Each point is reached from the start by the listed moves, each made once or not at all, plus a little noise. Is the number of moves made odd or even? Then give how often each move was made.

Moves:
(1): [ 0.47  0.44 -0.17 -0.57 -0.32]
(2): [-0.45  0.75  0.40  0.12 -0.21]
Start: [ 0.06 -0.86 -0.06 -0.01 -0.13]
Points:
[ 0.07  0.34  0.17 -0.47 -0.62] => even (1, 1)
[ 0.56 -0.46 -0.23 -0.55 -0.47] => odd (1, 0)
[ 0.05 -0.90 -0.05  0.01 -0.17] => even (0, 0)
[-0.42 -0.10  0.32  0.13 -0.34] => odd (0, 1)

Moves:
(1): [ 0.50  0.20 -0.13 -0.02  0.55 -0.34  0.27  0.05 -0.27  0.49  0.07]
(2): [-0.23  0.55 -0.57  0.28  0.07 -0.08 -0.08 -0.27  0.12  0.28 -0.12]
(3): [ 0.02  0.12  0.46  0.33 -0.07  0.02 -0.19 -0.05  0.10  0.28  0.05]
(4): [-0.08 -0.20 -0.11  0.55  0.16 -0.13  0.00 -0.14  0.28 -0.01 -0.02]
(5): [-0.19  0.11  0.00 -0.37  0.15 -0.01  0.36 -0.92  0.61  0.02  0.37]
(6): [-0.12  0.07 -0.25 -0.14  0.20  0.51  0.42  0.67  0.07  0.28 -0.45]
(7): [-0.17  0.08  0.18  0.15 -0.19 -0.17  0.41  0.01  0.08  0.27 -0.14]
(8): [ 0.02  0.12 -0.05  0.28  0.30 -0.29  0.20  0.28  0.43 -0.23  0.19]
(9): [ 0.50 -0.01 -0.07  0.06 -0.30  0.00  0.12  0.24  0.39  0.23  0.24]
Start: [ 0.05 -0.33  0.11 -0.48 -0.56 -0.08 -0.16 -0.29  0.12 -0.12 -0.25]
Points:
[ 0.58  0.20 -0.14 -0.58  0.16 -0.37  1.60 -0.01  1.45  0.97  0.05] => even (1, 0, 0, 0, 1, 1, 1, 1, 1)
[ 0.53  0.08  0.39  0.07  0.29 -0.66  0.10  0.01  0.41  0.47  0.06] => odd (1, 0, 1, 0, 0, 0, 0, 1, 0)
[ 0.20  0.15 -0.18  0.71 -0.71 -0.32 -0.32 -0.53  1.05  0.68 -0.07] => even (0, 1, 1, 1, 0, 0, 0, 0, 1)
[ 0.59  0.40 -0.66  0.74  0.06 -1.09  0.71 -0.07  1.18  0.93 -0.03] => even (1, 1, 0, 1, 0, 0, 1, 1, 1)
[ 0.60 -0.26  0.55 -0.02 -0.87  0.00 -0.20 -0.05  0.56  0.40  0.07] => even (0, 0, 1, 0, 0, 0, 0, 0, 1)

Moves:
(1): [ 0.30 -0.30 -0.27  0.11 -0.06  0.08  0.39  0.07  0.02 -0.27  0.36 -0.08
  0.22 -0.13 -0.12 -0.15  0.17  0.00 -0.13  0.19  0.38  0.03]
(2): [ 0.05  0.25 -0.13 -0.13 -0.02  0.04  0.22  0.27  0.21 -0.02  0.04  0.27
  0.38  0.23 -0.09  0.00 -0.05 -0.35  0.06  0.05  0.35  0.46]
(3): [-0.02  0.13  0.23 -0.42  0.03 -0.44  0.42  0.05 -0.14  0.18  0.05  0.15
  0.10 -0.06  0.02 -0.18  0.26  0.03 -0.07  0.06  0.16 -0.04]
(4): [-0.02  0.35 -0.25  0.49  0.02  0.14  0.21 -0.04  0.13  0.30 -0.06  0.25
  0.22  0.02 -0.26 -0.07  0.25  0.24 -0.40  0.26  0.29 -0.19]
(5): [-0.28  0.23 -0.19 -0.01  0.05  0.23 -0.46 -0.29 -0.30 -0.36  0.17 -0.39
 -0.20 -0.35 -0.81 -0.55 -0.24 -0.17 -0.02  0.10  0.26  0.39]
(6): [ 0.01  0.01  0.15 -0.40  0.16  0.34  0.26  0.30  0.09  0.12 -0.07 -0.18
 -0.37 -0.42 -0.14 -0.05  0.08  0.31  0.06  0.21  0.00 -0.23]
(7): [-0.41 -0.32 -0.26  0.10 -0.07  0.01  0.40 -0.05 -0.48  0.17 -0.28 -0.07
  0.49  0.33  0.33  0.23 -0.13  0.57 -0.17 -0.34  0.08  0.12]
(8): [-0.10 -0.21  0.27  0.05  0.20 -0.20 -0.07  0.45  0.05 -0.34  0.00  0.34
  0.22  0.05  0.05  0.08  0.05  0.30 -0.24 -0.26 -0.07  0.05]
(9): [-0.59 -0.16 -0.16  0.21  0.04  0.14 -0.05 -0.18  0.45 -0.13  0.45 -0.35
  0.18 -0.60 -0.18  0.00 -0.47 -0.11 -0.32  0.20 -0.50 -0.43]
(10): [ 0.02 -0.42 -0.57  0.24  0.03 -0.02  0.34  0.24 -0.26  0.39  0.13  0.18
 -0.54 -0.04 -0.34  0.42 -0.21 -0.25 -0.26  0.17 -0.32 -0.46]
(11): [-0.17  0.06  0.27  0.05  0.10  0.29  0.16 -0.29 -0.30 -0.36  0.26  0.21
 -0.05 -0.01 -0.11 -0.30 -0.16  0.29  0.04  0.19  0.02 -0.06]
(12): [ 0.04 -0.40 -0.28 -0.18  0.17  0.20 -0.09 -0.82 -0.08 -0.14 -0.15  0.40
  0.01 -0.34 -0.07  0.02 -0.03 -0.14  0.07 -0.22 -0.03  0.06]
(13): [ 0.02 -0.55  0.37 -0.16  0.13 -0.01 -0.18  0.34  0.18  0.38 -0.04 -0.07
  0.29  0.16 -0.13  0.04  0.23  0.21  0.54  0.01  0.34 -0.32]
(14): [ 0.04  0.20 -0.35  0.34  0.13  0.18  0.29 -0.49  0.34  0.10  0.07 -0.38
 -0.42  0.38 -0.32 -0.50 -0.32  0.09 -0.08 -0.60 -0.25  0.51]
(15): [-0.16  0.01 -0.01  0.12  0.41  0.03 -0.07  0.08  0.19 -0.22 -0.12 -0.15
  0.25  0.06  0.19  0.09 -0.17 -0.39 -0.34 -0.07  0.25 -0.07]
(16): [ 0.13  0.24  0.26  0.00  0.30  0.04 -0.07 -0.18  0.01 -0.21  0.16 -0.14
 -0.01 -0.24 -0.35  0.36  0.12  0.04 -0.06  0.07  0.08  0.15]
(17): [-0.23 -0.16 -0.28 -0.14 -0.06 -0.14 -0.34 -0.41  0.00  0.16  0.26  0.07
 -0.34  0.25  0.36 -0.04  0.04  0.23  0.00  0.21 -0.27  0.30]
(18): [ 0.35 -0.47 -0.27  0.08  0.02 -0.30  0.12 -0.02 -0.02  0.05 -0.19  0.25
  0.31  0.33 -0.03 -0.17 -0.68  0.28 -0.05  0.20  0.01  0.11]
(19): [-0.35  0.05  0.21  0.39  0.23 -0.10 -0.21  0.09 -0.19  0.00  0.12 -0.02
 -0.06 -0.36  0.30 -0.18  0.06  0.00  0.23  0.03  0.00  0.28]
(20): [ 0.15 -0.63  0.01 -0.04  0.13 -0.07  0.19 -0.01  0.37  0.09 -0.84  0.07
 -0.02  0.63  0.36  0.11  0.42 -0.35  0.28  0.31 -0.51  0.20]
Start: [ 0.41  0.67 -0.23  0.22 -0.49 -0.09  0.25  0.03 -0.06 -0.23  0.83  0.12
  0.04  0.36  0.11  0.25  0.05  0.31 -0.23  0.17  0.04  0.07]
Points:
[-0.52 -1.34 -1.45  1.26  0.57  0.64  0.80 -1.21  0.00 -0.22  1.04 -0.75
 -0.01 -0.21 -1.25  0.06 -0.38  0.21 -0.18  0.05 -0.40  0.64] => odd (1, 0, 0, 0, 1, 0, 1, 0, 1, 1, 0, 1, 1, 1, 0, 1, 0, 0, 1, 1)
[ 0.85 -0.28  0.03  0.03  0.74 -0.51  1.23  0.40  0.27 -0.49  0.31  0.04
  0.42  0.14  0.36  0.10  0.29  0.27 -0.29  1.20  0.39  0.54] => even (1, 0, 1, 0, 0, 1, 0, 0, 0, 0, 0, 0, 0, 0, 1, 1, 0, 1, 1, 1)
[ 0.02 -1.94 -0.72  0.39  0.42 -0.46  1.96  0.24 -0.38  0.44  0.65  0.62
 -0.19  1.46  0.36 -0.45 -0.14  2.05 -0.07  0.50 -0.45  0.54] => odd (1, 0, 1, 0, 0, 1, 1, 1, 0, 1, 1, 0, 1, 1, 0, 0, 1, 1, 1, 1)
[-0.64  0.50 -0.29  0.57  0.13 -0.41  0.93 -0.20 -0.58 -0.30  0.88  0.88
  0.94  0.96  0.68  0.06  0.23  1.59 -1.44  0.23  0.52  0.22] => odd (0, 0, 1, 1, 0, 0, 1, 1, 0, 0, 1, 0, 0, 0, 1, 0, 1, 0, 0, 0)
[-0.07 -1.35 -1.15  0.38  0.12 -0.26  1.40 -0.19  0.27 -0.34  0.33  0.89
  2.28  0.55 -0.81 -0.36 -0.14  0.84 -0.65  0.74  0.80  0.49] => even (1, 1, 1, 1, 1, 0, 1, 1, 1, 0, 0, 1, 1, 0, 0, 0, 0, 1, 0, 1)

Moves:
(1): [ 0.31  0.17  0.48 -0.46  0.10  0.00 -0.03 -0.09 -0.44  0.25 -0.17  0.08
 -0.08  0.26  0.12 -0.10 -0.06 -0.13 -0.20  0.03  0.21  0.04  0.12  0.16]
(2): [ 0.27 -0.09 -0.07 -0.17 -0.12 -0.11  0.23 -0.40  0.16  0.05  0.03  0.13
  0.00  0.11 -0.04  0.37 -0.10 -0.16 -0.14  0.20  0.32  0.26  0.11  0.34]
(3): [-0.11  0.49 -0.46  0.03  0.33  0.16  0.53 -0.15 -0.21 -0.10 -0.57 -0.36
  0.33  0.01 -0.25  0.41  0.20 -0.22  0.12 -0.11 -0.25 -0.02  0.28  0.26]
(4): [ 0.50 -0.17 -0.13  0.28  0.03  0.18  0.05  0.52 -0.27  0.52  0.38  0.05
  0.07 -0.34 -0.02 -0.15  0.39 -0.11 -0.19 -0.12 -0.12 -0.32 -0.28 -0.06]
(5): [ 0.30 -0.13  0.01 -0.16  0.06 -0.04 -0.10 -0.01 -0.24 -0.13 -0.09  0.00
  0.25 -0.13  0.07 -0.27  0.02  0.24  0.21  0.20  0.14 -0.15  0.33  0.06]
(6): [ 0.29 -0.20 -0.18  0.16  0.20 -0.09  0.15  0.32 -0.06  0.03  0.10  0.01
 -0.20  0.29 -0.16 -0.18 -0.12 -0.49 -0.25 -0.09 -0.06 -0.06 -0.14  0.10]
(7): [-0.30 -0.13 -0.14 -0.35 -0.31 -0.59 -0.13 -0.28 -0.47 -0.30 -0.01 -0.26
 -0.16 -0.15  0.01  0.38 -0.25  0.16 -0.39 -0.06  0.00  0.35  0.03 -0.17]
(8): [ 0.12  0.42 -0.09 -0.32  0.17 -0.17  0.13  0.21  0.10  0.02 -0.43  0.38
  0.04 -0.06 -0.03 -0.05 -0.39  0.15  0.05  0.05 -0.38  0.23 -0.06 -0.22]
(9): [ 0.13  0.17 -0.05 -0.19 -0.41  0.01 -0.06  0.40  0.16  0.13  0.10 -0.16
 -0.03  0.08  0.06 -0.03  0.08  0.23  0.15  0.02 -0.02 -0.02  0.06  0.07]
(10): [ 0.05  0.21 -0.15 -0.18  0.08  0.38  0.04  0.08  0.17 -0.24 -0.09 -0.18
  0.07 -0.08  0.13 -0.01  0.15  0.13 -0.11 -0.19 -0.32  0.30  0.29 -0.07]
(11): [-0.11  0.30 -0.03  0.09  0.26  0.00  0.26  0.15 -0.03 -0.08 -0.24  0.00
 -0.26 -0.01 -0.10  0.09  0.30  0.18  0.07  0.10  0.51 -0.20  0.40 -0.01]
(12): [-0.12 -0.03 -0.38 -0.33  0.03  0.12 -0.12 -0.30  0.42  0.16 -0.06  0.14
 -0.08 -0.15 -0.24  0.22  0.16 -0.07 -0.10 -0.19  0.02  0.13 -0.13 -0.52]
(13): [-0.08  0.13  0.15 -0.15  0.23 -0.10 -0.26  0.19 -0.08  0.11 -0.11 -0.08
  0.07  0.02 -0.28 -0.40  0.25 -0.12 -0.15  0.13 -0.05  0.26  0.36 -0.01]
(14): [-0.01 -0.32 -0.10  0.73  0.47 -0.24 -0.14  0.48  0.11 -0.12  0.02  0.15
  0.27  0.33  0.10  0.04  0.26 -0.09  0.04 -0.37  0.11  0.39  0.05 -0.46]
(15): [-0.43 -0.04 -0.30 -0.37 -0.03  0.02  0.56 -0.11 -0.35  0.29  0.21 -0.17
  0.43  0.10  0.32 -0.09 -0.17  0.48  0.03  0.15  0.36 -0.04  0.02 -0.07]
(16): [-0.05  0.02  0.06  0.36 -0.29 -0.04 -0.14 -0.01  0.30 -0.02 -0.29 -0.19
  0.05 -0.17 -0.17  0.01 -0.19  0.01  0.05 -0.04  0.55 -0.01 -0.30 -0.11]
(17): [-0.06  0.54 -0.24 -0.09  0.21 -0.41 -0.06 -0.56  0.19  0.12  0.33 -0.34
  0.20  0.17  0.08 -0.09 -0.23  0.38  0.01 -0.19 -0.33 -0.28  0.00 -0.27]
(18): [-0.05 -0.12  0.29 -0.12 -0.03 -0.07 -0.13  0.16  0.08 -0.15  0.07 -0.13
  0.26 -0.21 -0.15  0.10 -0.18 -0.35 -0.12 -0.02 -0.06 -0.18  0.19 -0.44]
(19): [-0.08  0.01  0.42  0.24 -0.53  0.00 -0.04  0.08 -0.08 -0.11 -0.02  0.27
  0.24 -0.24 -0.09 -0.29  0.03 -0.02 -0.06 -0.36  0.56 -0.17  0.31  0.05]
(20): [-0.10 -0.20  0.30 -0.11 -0.18 -0.40  0.18 -0.29 -0.10  0.05 -0.23  0.13
  0.14  0.17  0.24 -0.31  0.23  0.09 -0.14  0.05  0.09 -0.20 -0.04 -0.11]
(21): [-0.31 -0.07  0.05  0.14 -0.20  0.32 -0.54  0.33  0.37 -0.24 -0.02  0.38
  0.23 -0.26  0.04  0.36  0.00 -0.10 -0.35  0.45  0.03 -0.17 -0.04  0.10]
(22): [-0.02 -0.26  0.06 -0.18  0.05 -0.42 -0.28  0.21  0.14  0.15  0.14  0.08
  0.03 -0.23  0.08 -0.03  0.04  0.10 -0.04 -0.36  0.05 -0.21 -0.21  0.27]
(23): [-0.20  0.00  0.03 -0.07  0.06  0.04 -0.04  0.03  0.02  0.25 -0.19 -0.02
 -0.11  0.12  0.21  0.06 -0.14 -0.38 -0.07  0.03  0.08  0.15  0.26  0.16]
(24): [ 0.05  0.17  0.06  0.02  0.13  0.09  0.13 -0.06 -0.19 -0.14  0.06  0.08
  0.03 -0.04  0.10 -0.16  0.21 -0.30  0.16 -0.09  0.38  0.10 -0.31  0.06]
Start: [-0.20 -0.79  0.41  0.09 -0.04  0.18  0.20 -0.39  0.33 -0.65  0.04  0.01
  0.53 -0.10  0.18  0.13 -0.08 -0.13  0.32 -0.27 -0.07  0.31  0.32  0.03]
Points:
[-0.15  0.54 -0.49 -1.72  0.37 -0.63  0.24 -0.92  0.02 -0.68 -0.59 -0.96
  0.75 -0.35  0.15  0.68  0.36  0.87  0.03 -1.01 -0.07  0.25  1.46 -0.15] => even (1, 0, 1, 0, 1, 0, 1, 0, 1, 1, 1, 1, 0, 0, 0, 0, 1, 0, 0, 0, 0, 1, 0, 0)
[-0.09 -1.31  0.52 -0.49  0.06 -0.33 -0.10 -0.26  0.88 -0.73 -0.54 -0.02
  0.95 -0.54  0.29 -0.44  0.12 -1.11 -0.08 -0.99  0.81  0.17  0.29 -0.51] => even (0, 0, 0, 0, 1, 1, 0, 0, 0, 1, 0, 1, 0, 0, 0, 1, 0, 1, 0, 1, 0, 1, 1, 1)
[-1.00  0.10 -0.02  0.57  0.87 -0.06  0.23  0.14  1.08 -1.01 -1.84  0.66
  1.36 -0.28 -0.41  0.32  0.95 -0.61  0.08 -0.34  0.93  0.78  0.55 -1.04] => even (0, 0, 1, 0, 0, 0, 0, 1, 0, 0, 1, 1, 1, 1, 0, 1, 0, 0, 0, 1, 1, 0, 0, 1)
[ 0.69 -1.50  0.75  0.69  0.25 -0.42 -0.18  0.65 -0.11 -0.30  0.46  0.68
  1.47 -0.64  0.05 -0.80  1.01 -0.59  0.16 -1.07  1.28  0.46  0.67  0.30] => even (0, 1, 0, 1, 1, 0, 0, 0, 0, 0, 0, 0, 1, 1, 0, 0, 0, 0, 1, 0, 0, 1, 0, 1)
[-0.01 -0.60  0.45 -0.87 -1.42 -1.73 -0.18 -0.63  0.95 -0.03  0.02  0.14
  1.24 -1.15 -0.08  0.22 -0.46  0.29 -0.58 -1.27  0.64 -0.11  0.01 -1.12] => even (0, 1, 0, 1, 0, 0, 1, 1, 1, 0, 0, 1, 0, 0, 0, 1, 1, 1, 1, 1, 0, 1, 0, 0)
[-0.52  0.52  0.25 -1.41 -0.46 -0.60  0.91 -0.54 -0.41 -0.51 -0.47 -0.15
  1.68  0.04  0.36  0.83 -1.15 -0.86 -0.72 -0.25  0.76  0.48  1.14  0.14] => even (1, 1, 1, 0, 0, 1, 1, 1, 1, 0, 0, 0, 0, 0, 1, 0, 1, 1, 1, 0, 1, 0, 1, 1)
[-0.48 -1.42  0.63  0.02  0.68 -0.49 -0.35  0.47  0.78 -0.17 -0.61  0.98
  0.44  0.39  0.45  0.28  0.64 -1.00 -0.68 -0.65  0.96  0.16  0.58 -0.25] => odd (1, 0, 0, 0, 0, 1, 0, 0, 0, 0, 1, 1, 0, 1, 0, 0, 0, 0, 0, 1, 1, 1, 1, 0)
[ 0.80 -0.94 -0.67  0.16  0.71  0.19  0.59  0.85  0.80 -0.38  0.17 -0.17
  1.25 -0.32 -0.20  0.73  1.06 -1.49 -0.10 -1.56 -0.01  0.70  0.23 -0.41] => odd (0, 1, 1, 1, 0, 1, 0, 0, 1, 1, 0, 1, 0, 1, 0, 0, 0, 1, 0, 0, 0, 1, 0, 1)
